Each row is a point. The points of each table are mixes of a few directions, plus a little noise. Count the directions of each table, and those that both share. Where both have some left over, give the other angles between the two spaces (their principal angles), to ten degrees, smallest first.
(in the rows, 128 means zero)

First:
[[124 110 132]
 [156  98 223]
 [128 194  74]
 [104 109  83]]
Second, 5 rows:
[[123 178  75]
 [136  54 208]
 [128 124 132]
 [122 186  65]
 [131  98 160]]
Directions: first 2, second 1, shared 1

First:
[[124 125  82 139  86 132 164 123]
 [151  48 137 123 141 181  65 109]
 [128 114 106 144 108 132 138 126]
 [123 198 125  87 122  68 111 125]
 [118 161 137 142 137  53 138 132]
 [125 103 137 132 141 105 192 120]
 [120 135 145 143 142 140 165 142]
 [133 128 150 133 144 180  68 142]
 [140 147 112  78 114 128  65 112]
 [119 119 150 158 147 164 174 148]]
Second, 7 rows:
[[130 133 130 115 130 118 123 125]
 [143 172 146   7 148  51  76  88]
 [125 123 125 144 125 138 136 134]
 [130 134 130 112 131 119 122 122]
 [128 123 127 138 127 134 132 133]
 [124 115 124 164 123 150 142 139]
 [116  96 115 218 114 184 166 157]]
Directions: first 5, second 1, shared 1

First, 8 rows:
[[124 131 140 119 124 121 125 137 116 112 114]
 [141 134 111 137 148 149 135 124 146 150 146]
 [113 124 155 113 108 104 116 140 100  94  98]
 [ 98 144 220  73  96  80  99 184  32  14  28]
 [145 134 103 142 153 155 140 122 154 160 155]
 [105 118 157 111  95  93 113 135  99  90  93]
 [108  82  78 159  81  97 127  70 177 182 176]
 [190 155  61 167 219 223 166 113 203 221 210]]
Second (8 x 11):
[[ 97  75 134 158 127 127 122 137 153 189 150]
 [178 164  71  59  82 111 134 158 148  48 102]
 [140 103 139  82  97 106  67 140 150  47 174]
 [154 117  91 126 121 140 126 191 154 123 167]
 [ 88 123 205 137 146 115  91  48  89 116 127]
 [ 95 157 117 149 121 113 207  69 113 220   7]
 [139  96 113 166 149 164 114 199 152 151 208]
 [133 191 152 149 177 151 158  82  67 130  93]]
Directions: first 2, second 4, shared 0; angles 30, 50

First:
[[137  76 137 135 186 179 154  80 102  74 142 149 147 134 143  74  86 200]
 [ 67 204 141 168  76 111  79 229  97 177 144 128  83 109 118 170 108 109]
 [101 148  49 178 184 118 132 212  77 187 195  54 234 119 142 139  67  57]
 [190  73 110  84 107 112 179  55 153 118  47 151 106 111 183 126 155 197]
 [173 163 167  90 124  94 100  80 103 160  81 170  66 156  88 143 188 199]
 [129 117 135 111 129 170 131  87 184 106 135 174 170 126 125  77 180  73]
 [129 151 118 138 178 118 109 142  97 152 172  96 170 155  88 130 122  96]
 [ 98  91 168 120  39 123 140 139 211  51 108 101  49 114 138 166 117  94]]
Second (11 x 18):
[[106  73 208 139  96 139 117  91 163  94 156 141  48 207  91 128 145 140]
 [ 99  52 239 141  81 139 111  77 171  82 166 150  24 239  78 126 153 145]
 [160 211   7 114 180 113 145 183  82 179  85 108 242  10 179 130  98 111]
 [102  48 244 145  78 141 110  74 176  75 170 150  17 243  76 128 155 145]
 [123 113 148 130 122 128 125 117 135 121 134 133 108 147 119 127 134 131]
 [113  87 186 131 105 135 118 104 150 105 148 139  72 184 104 128 139 138]
 [122 113 151 131 121 130 125 119 136 118 135 131 107 148 120 128 133 131]
 [135 147 102 123 141 128 134 140 118 140 120 122 155 101 140 129 121 123]
 [149 188  43 117 163 117 141 166  93 164  97 109 211  43 165 129 107 115]
 [157 209  11 113 176 115 143 181  81 182  88 107 240  15 178 128 101 114]
 [142 166  73 120 153 121 135 156 105 154 108 119 182  73 152 130 117 122]]
Directions: first 6, second 1, shared 0; angles 30
